Each row of a before or after table is a point. The points were changed in one or more steps. Then noise was added and the rows were shuffled. The steps act on how far a point lies along the listed directions, d1 being the first. Name the steps. A step turns or swaps two directions, mirrors them in a line or flattens them onto one, adds a multiple of one to another, or multiplies one. Angles are multiples of 10 degrees, from the lower direction toward the higher: turns from -170 to 170, lines from 10 to 170 but not 90. Use the fewest steps. Two steps may share a direction if one is a turn and the other turns, adds or multiplies; they go together, in the order done. Otherwise the lowest direction goes first.

Directions:
(1): [3.3 2.1]
(2): [-2.1  3.3]
Before (8 x 2)
[[-0.3 -2.0]
 [-3.2 -0.3]
 [-6.3  0.6]
 [ 3.6  0.1]
 [ 1.1 -2.8]
 [ 0.2 -2.7]
 [-5.5  0.0]
 [-2.7 -2.0]]
After (8 x 2)
[[ 3.2 -0.8]
 [ 1.7  1.2]
 [ 3.7 -4.3]
 [ 1.5  2.9]
 [-2.4  2.7]
 [ 2.0  2.0]
 [ 2.1 -2.1]
 [ 3.7 -5.3]]
Steps: turn d1 and d2 by 130 degrees

Directions:
(1): [-5.6 -0.2  0.6  0.4]
(2): [ 0.4 -1.2  5.0 -2.2]
(3): [-0.5  3.7 -0.9 -4.1]
(4): [0.3 4.1 2.3 3.1]
Before (13 x 4)
[[-0.5 -0.3  2.7 -0.2]
 [-0.7  1.6  4.7 -1.4]
 [ 0.2 -0.1  3.6  1.9]
 [-0.2 -1.5  3.2 -0.7]
 [ 2.1 -0.1  3.3  0.0]
 [ 2.0  1.6  0.6 -1.1]
 [-1.4 -0.1  0.4  0.6]
 [ 6.2 -6.7 -8.4 -8.8]
 [-1.3  0.4 -1.1  0.2]
 [ 0.4 -2.5  1.8 -3.1]
 [ 2.6  0.2  2.9 -3.5]
 [ 1.6 -1.9  3.6  1.2]
 [ 0.1 -0.4  3.4 -2.2]]
After (13 x 4)
[[  0.9   3.1   2.0  -1.0]
 [ -0.2   3.2   1.7   2.0]
 [  2.2   1.1   3.9   1.4]
 [ -0.9   2.0   4.3   2.3]
 [  3.4   3.0   1.7  -0.2]
 [  0.0  -1.2   0.9   1.1]
 [  0.6   2.2   0.9   2.1]
 [ -4.3   6.0 -13.5  -1.8]
 [  0.7   1.6   2.1   2.4]
 [ -0.9  -1.8  -0.2   0.1]
 [  0.2   2.8  -0.7   2.9]
 [ -1.8   1.8   0.8  -1.5]
 [ -2.4   4.2   1.8   0.6]]
Steps: turn d1 and d3 by -90 degrees; swap d2 and d4

Directions:
(1): [-1.0  0.0 -5.8  1.0  2.9  1.6  3.9  0.0]
(2): [-4.0  0.0  0.3 -0.1 -3.0 -0.5  1.8 -5.8]
(3): [-1.8 -7.2 -1.0 -1.0 -0.9 -1.5 -0.4  1.6]
(4): [ 6.2 -1.4 -1.5  1.4 -2.1 -2.2  1.5 -2.6]
(5): [-0.3  0.6  3.1 -1.2 -0.4 -2.6  6.1  2.7]
Before (11 x 8)
[[-2.1 -1.0 -2.7  1.3  1.7 -0.2  2.0  4.2]
 [ 6.2  2.2 -3.4  2.5  2.4 -0.5  4.1  3.2]
 [-3.4 -2.2 -0.2 -0.7 -4.8 -1.2  4.5 -3.2]
 [ 4.2  3.1 -0.5  1.2  1.0  0.6  0.7 -0.9]
 [-4.3 -4.4  2.3  0.0 -3.3 -0.7 -1.3 -2.6]
 [-3.3 -1.5  3.0 -1.8 -2.0  0.9  0.5 -1.0]
 [-2.6 -3.9 -1.8  0.0 -0.6 -0.7 -4.7 -4.5]
 [ 1.5  3.4 -1.9  2.7  3.0  1.4  1.7  0.2]
 [-6.0 -0.3 -2.5  1.2 -1.8  3.4 -3.7 -5.9]
 [ 4.6  3.0 -0.8  2.1  4.0  1.0  2.6  2.8]
 [ 2.3  3.1 -0.1  0.2  2.1 -0.5  2.8  4.3]]
After (11 x 8)
[[ 0.5 -3.5 -2.9  1.9  2.8 -0.2  1.0  2.7]
 [-1.1  3.3 -2.2  2.3  1.6  0.5  2.7  2.4]
 [-8.8 -1.4 -2.0  0.4 -0.9  4.0 -4.5 -4.4]
 [-1.8  0.4  0.1 -0.5 -5.1 -1.1  5.0 -4.7]
 [ 3.4 -3.8 -1.5  0.1  0.6 -0.5 -0.1  1.5]
 [ 3.1 -0.8 -1.0 -0.1  1.4 -2.0  2.8  4.6]
 [ 4.6 -2.6 -1.7  1.4  3.6 -0.3  2.2  4.3]
 [-2.8  0.8  3.1 -1.0 -2.3  1.0  0.9 -2.0]
 [-3.8  2.4  3.4  0.9 -2.4  0.6 -0.9 -4.8]
 [-4.0  2.4 -0.5  0.1  0.3  1.4 -4.8 -5.8]
 [ 6.5 -1.8 -4.3  2.2  2.3 -1.7  3.9  4.1]]
Steps: mirror d2 and d3 in the line at 10 degrees; add 0.5 times d5 to d4

Directions:
(1): [-0.1 -2.3  3.6  5.9 -0.2  2.3  2.4  2.3  1.3]
(2): [-0.6  5.5  4.0 -0.5  1.1 -1.9 -1.8  3.5  1.9]
(3): [-1.0  0.2 -2.6  2.3 -2.7 -6.3  2.5  0.5  2.0]
(4): [ 1.3 -2.9  3.7  1.0 -0.5 -4.0 -3.6 -1.1 -3.9]
(5): [ 3.2  4.2  1.7  1.0 -1.7  0.4  3.8 -3.7 -2.8]
Before (11 x 9)
[[-0.6  1.2 -1.4 -1.1 -0.1 -2.7 -1.3 -0.5  1.6]
 [ 0.8 -2.6  3.8  2.2 -1.0  0.1 -1.6 -1.2 -3.0]
 [-0.9  3.4 -0.5  0.8  0.0 -2.8  2.1  0.5  1.1]
 [ 0.9 -3.0  4.3  2.8  1.4  4.0 -1.7 -1.2 -1.7]
 [ 1.7  6.6  1.8 -2.8  1.6  1.6 -0.9  1.3  0.1]
 [-1.6 -1.6  4.4  0.6  2.4  0.2 -2.2 -0.8 -0.1]
 [-3.0 -3.8  5.1  0.8  0.7 -1.7 -5.1  2.8 -0.8]
 [ 0.6  8.5 -0.6 -1.1 -1.6 -1.5  6.1 -1.1 -0.5]
 [-0.3  1.8  0.4  5.4 -0.4  0.0  4.4 -0.1  1.5]
 [-0.9  3.6  2.4  1.9  0.7 -5.7 -0.8  0.4 -0.1]
 [ 0.1  8.3  0.4 -0.7 -1.6 -0.9  2.0  1.1  2.0]]
After (11 x 9)
[[ 0.0  3.5 -1.7  0.9  0.2  7.7  8.3 -0.6  0.7]
 [-0.4 -2.8  4.0  4.1  1.5 -2.0 -1.8 -0.5 -2.2]
 [ 0.9  2.4 -3.0 -3.3  1.1  3.1  0.4 -0.1  0.6]
 [-0.9  2.0 -2.7  4.4 -0.9 -0.4  5.5 -0.5  2.7]
 [ 1.3 -2.6  3.3  0.9 -2.6 -7.1 -3.8 -2.8 -5.0]
 [-0.2 -1.0  1.8  0.9  1.4  2.5 -1.2  0.3  1.2]
 [-1.7 -2.1  1.9 -0.9  0.7 -5.8 -3.5 -2.4 -1.3]
 [-2.5 -5.2  4.5 -0.2 -0.9 -8.8 -7.8  0.9 -3.5]
 [-0.6  2.8 -2.3  0.5 -0.6  6.4  4.1  0.7  3.0]
 [ 0.5 -0.2 -0.8 -1.0 -1.8 -7.5 -3.0 -3.4 -2.2]
 [-0.8  0.3  0.2  2.4  1.1  2.5  2.9  0.8  1.3]]
Steps: swap d1 and d3; flatten d2 and d5 onto the line at 110 degrees; multiply d4 by 2

Directions:
(1): [ 2.8 -1.4  2.8  0.8  0.7 -5.1  4.1 -1.9 -4.0 -0.2 -0.8 -3.5]
(2): [ 2.3  2.7  1.6  0.6 -1.9  1.8 -5.3 -3.8 -1.8  4.0 -0.4 -3.1]
(3): [-6.5 -1.6 -2.6 -0.1  1.1  1.6  1.8 -5.3 -1.9  0.8  0.4 -1.6]
(4): [-2.6 -4.5  5.0  0.4 -5.0 -0.3 -2.3 -0.1  1.0 -2.7  1.7 -0.7]
(5): [ 3.2  1.8  0.2  0.2 -1.8  2.1  1.9 -5.2 -0.8 -4.1  2.4  4.4]
(6): [-1.4  3.3  0.4  5.6 -3.7  2.8  4.0  2.8 -1.0  0.9  0.8 -1.6]
Before (13 x 12)
[[-0.3 -1.9  0.3 -2.0 -0.7  0.9  1.6 -2.8 -1.6 -1.5  1.0 -0.1]
 [ 6.8  1.1  3.1 -1.3  0.8 -5.1 -3.8  2.3  2.3 -0.2 -2.7  2.9]
 [ 0.9 -5.5 -1.0 -5.9  2.9 -4.2  1.6  4.3  4.1 -6.0 -1.1  4.5]
 [-1.2 -3.3 -3.7 -4.9  3.8  2.5 -2.0 -2.7  2.1 -2.8 -0.4  2.1]
 [ 0.4  0.8 -0.8 -2.6  1.2  1.5 -0.3 -4.8 -0.5  0.8 -0.7  2.2]
 [-5.0 -2.4 -2.2 -2.7  0.5  1.6 -4.2 -5.4  2.3  0.0  0.0 -0.7]
 [-2.3 -0.1 -2.3 -2.4  2.3  1.8 -5.0 -0.6  1.3  2.0 -0.9 -1.3]
 [-0.3 -1.5 -0.1 -2.4  2.9 -2.4 -4.2 -2.3 -0.1  3.2 -1.7 -1.3]
 [ 0.6 -3.9 -1.3 -3.8  0.1 -1.1 -5.0  3.3  1.1  0.2 -1.3 -0.4]
 [-1.4  8.0 -1.3  6.8 -1.5  5.3  4.2  2.1 -0.3  1.9  2.1  0.4]
 [-2.6 -1.4 -0.5  0.3 -1.0  2.6 -1.7  1.0  3.1  0.0  0.2 -0.7]
 [-3.8  1.3  1.6  5.7 -2.4  1.1  6.0  1.1 -4.0  2.1 -0.4 -7.1]
 [-3.7  1.3 -2.3 -2.2  2.6  1.5  0.1 -2.3 -3.3  3.1 -1.8 -4.4]]
After (13 x 12)
[[ 2.2 -1.5  1.9  0.8 -4.0  0.1 -4.0  2.3 -1.9  2.0 -1.0 -4.0]
 [-4.5 -2.8 -1.7 -2.0  3.1 -0.4  2.9  3.1  4.2 -6.4  2.6  6.7]
 [ 6.7  4.8  2.9  3.5 -3.2 -1.2 -2.3  2.1  1.6  1.3 -2.0  1.6]
 [-1.8  2.8 -0.3  3.1 -1.3  2.2 -1.0  1.2 -1.1  4.2 -0.9 -2.5]
 [ 0.3 -0.3 -1.0 -1.3 -0.6  1.6  1.7 -3.0 -2.1  0.8 -0.3 -1.2]
 [-1.3 -0.2  1.0 -0.3 -3.1  5.2 -4.6 -5.1 -0.5  0.6  0.0 -3.5]
 [-3.5 -3.4 -3.8 -2.4  7.4 -3.7  6.4  2.8 -0.2 -2.1 -2.0 -0.2]
 [-1.2 -3.1  1.6  0.0 -1.7 -0.6  0.3  0.0  1.7 -0.8 -0.1 -2.4]
 [-2.3  2.5  0.2  0.4 -2.5  4.0  1.1 -3.3 -0.4  0.9  0.5  1.9]
 [-4.5 -0.3  1.4  1.9 -2.9  2.2 -2.4  2.3  0.6  0.9  0.4 -3.9]
 [-4.9 -0.7  1.4  3.2 -3.5  1.6 -0.8 -4.1 -0.5  1.6  0.4 -4.9]
 [-6.7  1.4 -3.2 -0.7  0.4  2.9  1.5  1.6 -0.9  1.5 -0.8 -2.7]
 [ 6.6  1.0  3.0 -4.3 -0.6 -1.0 -8.4 -4.8 -1.2  2.9 -1.9 -2.2]]
Steps: turn d1 and d4 by -70 degrees; turn d2 and d6 by 110 degrees; turn d3 and d5 by -10 degrees
